Every row gives one point. Each table stands for the endless flat space through its points: a line for two points, a plane for three, and so on. The two share one point or none. Which?

First:
[[  0.2   3.4  -8.1   1.0]
 [ -0.5   3.1 -12.2   4.1]
 [  8.9   7.3   0.4  -2.5]]
Second (2 x 4):
[[ 7.0  1.4  0.1 -5.9]
 [-2.9  9.2  5.8 -1.7]]
They share: no point

First, 4 rows:
[[ 12.1  12.7 -16.7  -3.2  -3.1 -14.4   0.0   0.1]
 [  3.9   0.7 -18.9  -0.8  -1.6 -12.8  -8.5  12.2]
 [ -4.9  -7.6 -11.9 -10.2  -2.3   0.3 -20.1   8.8]
 [ 16.1  16.1  -8.3 -10.8 -13.7 -21.0   3.6   0.1]]
Second:
[[  7.1  -0.4 -16.0 -13.9 -11.2  -6.6  -0.3   3.9]
 [  8.5   3.7 -20.0 -17.6 -19.8 -13.8  -0.9  -2.5]
 [  8.3   5.9   5.0   9.5   8.5  -3.2 -11.1  27.2]
 [  4.3   3.0  -7.2  -4.7 -11.4 -15.6 -11.2   7.9]]
They share: no point

First (3 x 12):
[[ -1.1   9.2  10.5  11.6  -1.1  -2.5 -17.9  -5.8 -15.4  -2.7 -13.7   1.8]
 [ -3.1   7.1   0.5   9.3   6.5  -7.8  -9.0  -7.4 -12.4  -5.7  -6.6  11.6]
 [ -2.7   8.6  -8.3   9.4  12.9  -4.4  -6.1 -13.2  -4.9  -6.0  -6.4  19.0]]
Second (5 x 12):
[[  3.0   6.4   5.3  27.7  11.2 -12.9   9.1  -7.1  -9.2   5.8 -11.4  15.2]
 [-10.5   9.7   1.7   8.4  13.9  -3.8   4.4 -22.7 -17.8 -10.3 -18.0   3.6]
 [-10.0   3.0   2.3   8.6  -1.3  -5.2 -35.9  -3.5 -18.4  -3.4  -1.9  11.5]
 [ -3.2  10.0   0.8  10.8  12.0   2.3 -15.4  -6.5 -21.3  -2.3  -7.9  13.0]
 [ -8.8   5.0   3.2   9.1   0.2 -15.2  -8.1 -17.6  -5.1  -8.6  -4.2   9.9]]
They share: no point

First (4 x 18):
[[ 14.8  13.5 -16.3   9.0   2.7  -5.7  -3.7  -4.6  -9.9  -1.4   3.9  -0.1
    2.3 -12.4  11.9 -16.8   3.5  -1.0]
 [  2.7   1.3 -27.4  -6.3 -13.5  -0.9   5.4 -19.6 -13.6 -16.1   9.1   2.6
  -11.1 -21.8  17.9  -5.6  -6.7 -17.1]
 [  7.7  25.4 -17.0  22.7  13.1  -3.7  -8.7   3.3  -0.7   9.8   4.0   2.7
    5.0 -13.5   7.9 -10.6   5.6   6.7]
 [ -0.5  12.8 -15.7   5.6   6.3  -1.8   1.3  -8.0  -8.5 -10.1  11.9  -2.6
  -11.0 -15.1  11.5   0.7   2.4  -1.6]]
Second:
[[  5.4  15.8  -4.2   5.8   2.8 -23.8   5.3 -21.5 -12.3  -7.3  17.9   0.3
   -8.2 -21.7  18.1   3.1  23.0 -20.6]
 [ 20.0  29.9  -6.6   8.7   5.7 -24.9   3.6 -17.7  -4.1  -6.8   0.6  -3.9
  -17.6 -34.6  23.8   2.1  20.8  -7.8]
 [ -0.3   7.6  -8.2  -5.7  -3.5 -11.7   8.4 -18.2 -10.3  -0.7   8.4  -6.1
    0.9  -2.1  23.2   7.3   2.3  -3.9]
 [ 19.9  12.8  -8.9 -12.4   8.2 -29.8  14.3 -30.3 -17.9   2.3  12.6  -1.6
   -2.4  -7.8  22.3  14.0  11.2 -14.2]
 [ 13.8  14.0 -21.8   6.7   7.6   8.5  -0.8   1.7  -6.9  -7.6  -7.2  -6.7
   -9.7  -8.6  14.1  -5.7 -16.3  27.7]
 [ 13.3   3.9  -6.9 -12.6  11.5 -21.2  10.3 -21.7 -11.1  -5.1  27.6  -5.0
   -9.1  -5.4   9.0  12.0  10.1 -13.1]]
They share: no point

First, 4 rows:
[[ -2.7  -4.1  -3.4  13.6   6.1 -10.6  -4.0   8.4   9.4   6.1   3.1   9.6
   -9.0   7.7  11.7  -1.8 -22.9  -0.9   7.8  -9.7 -23.3  17.2  12.0  -2.0]
 [ 13.4 -17.6 -18.5  18.7  13.1  23.2  11.2   2.2  13.9  15.4 -10.5 -11.7
   -3.7 -14.7   9.6 -14.6   2.9  -4.8  16.7 -21.9  -2.3  -7.1   3.1  -8.0]
 [  1.6  -7.4 -11.1  14.9  11.1   4.4   4.8   3.8   9.7   6.8  -3.7  -1.5
   -4.7  -1.9  10.6  -8.2 -10.3  -3.8  14.5 -18.3 -17.9   5.5   6.5  -4.8]
 [  8.8 -16.7 -20.7  26.0  11.9  15.2   4.8   5.3  18.2  17.4 -15.6  -8.5
   -6.6 -10.3  11.3  -8.6  -6.9  -7.4  19.7 -19.7  -3.1  -5.4  10.4  -1.8]]
Second (3 x 24):
[[ 12.7 -16.2  -2.1   2.5   9.9  -3.0  17.7  10.0  11.0  16.0  -0.1  -2.3
   -1.9  -4.8  12.1  -9.8  -4.7 -14.1   0.8  -8.2 -10.1  22.7   0.9 -12.4]
 [ 16.0  -6.6  -0.1  13.5   6.0   7.8   0.1   7.1   7.0  17.7   1.5  -2.0
  -15.2   4.7  15.2  -3.9  -6.3   5.1  11.0  -6.7 -17.1   5.1   4.9  -5.6]
 [ 23.7  -0.5   8.0  12.4   6.1   3.8   2.3   9.6   4.0  25.3  -1.7  -8.1
  -21.6  14.3  22.2   3.0  -3.1   3.0  15.9   0.2 -25.1   7.3   2.4  -3.8]]
They share: [ 10.2 -13.1  -5.8  11.2   7.0   7.4   3.5   6.3  10.0  12.4   3.1   1.8
  -7.5  -4.0   9.9  -9.9  -7.9   1.2   5.1 -11.5 -10.1   8.5   5.4  -8.6]
